Each wall is flat, endless, passes through zero and stands at right angles to its row. A trip goes straight from one point to another. Which walls does it cross, in order?
In the rows, 128 means zero.

Walls:
(1): [134 156 164]
(2): [186 122 130]
(3): [157  89 138]
(4): [105 164  97]
(5): [136 164  98]
(6): [147 181 142]
(7): [152 146 120]
Trips:
[194 168 105] to [ 87 117  95] -> 3, 1, 2, 6, 7
[ 82 101 147] to [ 91 159 175] -> 1, 4, 6
[ 89 132  99] to [143  94  72] -> 3, 2, 7
[171  13 205] to [131 109 175] -> 1
[59 30 89] to [108 194 123] -> 4, 3, 5, 6, 1, 7

Walls:
(1): [115 191 126 115 134 103 181 118  74]
(2): [ 88 100 197 124 182 106 114 118 102]
(3): [101 106  63 141  17  76 170  86 102]
(4): [123 176 178 161 143  97 121  86 137]
(5): [145  92 107  70 136 118 111 168 174]
(6): [131 195 160 196 129  78 101  74 121]
(7): [110 195 104 185 144 150  99 160 157]
(8): [ 61 133 153  86 117  92 166 111 181]
(9): [219  84  83  50  85 105 188  97  82]
(10): [112 115 125 121 169 185 125  71  66]
Trips:
[ 39  80 127 127 107 150 160  82 129] to [119  69 168 124 101 122 162  93 154] -> 9, 4, 5, 10
[ 68 141 169 123 102  90 141  77 172] to [114 162 129  72 165 178 197  60 100] -> 10, 9, 6, 3

Walls:
(1): [131 100 115 171 127 138 145  87 112 141 134 159 168 169]
(2): [ 95 200  81 161 121 137 118 116 206  96 127  82 153 130]
(3): [188  92 124 129 125 146  74 109 128 109 151 130  65  57]
(4): [123 226 178  90  89 119 166 201 139 101 150 111 100 140]
(5): [106  72 130 131 114 169  93 108 126  96 157 142 113 152]
(6): [193  93 106 114 116 139 146 138 194 123 188 111 121  69]
(7): [136 122 153 138 112 161 119 126 143 132 168 134  98 141]
Trips:
[115 168 166 102 155 134 152 144  99 159 108 157 159 122] to [115 136 176 161 105 157 107  91 125 151 187 119 128  77] -> 7, 1, 3, 6, 5, 4, 2
[ 86 143 141 102 145 131 124 110 145 133 108 151 103  86] to [135 126 105 157 119 184 205 132  82 157 117  75  91 205] -> 3, 7, 2, 1, 5
[102 125  93 159 107 139 120  95 158 136  94 155 117 120] to [137 135 145 180  99 173 120  97 181  69 118 201 117 131] -> 7, 6
